Rows are points. To make a cloud, some directions were put in groups of two or more. Within a group, all points are equally far from the middle, so they leave a hole (a ring in 2 directions, a hollow ball in 3). The other directions are filled evenly. Then the cloud was stretched, turned, moved and blurred a little. Count the holes, and give their numbers of directions, smallest first.
In the rows, 128 means zero.

Cloud:
[[145 121  55]
 [122 110 174]
 [142  65 101]
 [154 155 153]
 [110 173 107]
 [137  73  81]
 [117  72 150]
 [109  88 161]
 [135  68  88]
 [158  68 122]
 [168 161 125]
 [119 138  60]
 [136  88 166]
 [ 81 104 144]
 [124 168 144]
 [126 170 140]
 [167  76 101]
 [109 133 168]
 [112  88 164]]
Holes: 1 (3)

Cloud (19 x 3):
[[ 69 159 111]
 [133 118 166]
 [154 151 146]
 [119  72  98]
 [ 78 108 130]
 [117 118 175]
 [162 133 131]
 [ 81 103 105]
 [ 75 167 109]
 [140 164  94]
 [173 114 108]
 [ 54 139 157]
 [ 85 167 101]
 [155  99 126]
 [121 174 103]
 [ 51 160 145]
 [130 133 182]
 [ 86 100  71]
 [106 192 133]]
Holes: 1 (2)

Cloud, 27 rows:
[[208 143 143 133]
 [166 134  94 167]
 [ 99  98 165 105]
 [104 123 146 182]
 [157 181 140  95]
 [103 139 107  78]
 [124 168  90 161]
 [127 169 163 165]
 [125 143  74 149]
 [143 149 122  66]
 [126 172 160 165]
 [ 87 138 105  93]
 [133 188 136 150]
 [124 151 182  91]
 [ 74 116 136 124]
 [111 162 147 177]
 [165 176 135  90]
 [198 112 175 103]
 [159 113 199 103]
 [177 129 184 166]
 [208 129 158 110]
 [129 184 149 154]
 [ 74 116 135 130]
 [163 163  97 159]
 [141 190 130 145]
 [133  72 148 115]
 [141 154 181 167]]
Holes: 2 (2, 2)

Cloud:
[[176 154  80  99]
 [185 155  84 111]
 [ 89 111 156 167]
 [ 94 198 122 118]
 [159  99 101 144]
 [124  98 112  82]
 [ 88 110 163 169]
 [154 115 104 102]
 [ 97 111  95  96]
 [118  94 106 120]
 [152 180 171 145]
 [ 84 172 109 120]
 [110 115  95 135]
 [ 57 133 144 100]
 [190 167  90 111]
 [161 141 183 126]
 [ 70 114 164 139]
 [ 89 123 114 134]
 [ 85 174 173 104]
 [102 120 129 171]
 [185 107 142 147]
 [139  97 152  79]
 [ 61  99 157 119]
 [123 128 207  78]
 [103 187 132 140]
 [ 65 126 167 124]
 [204 178 105 137]]
Holes: 1 (2)
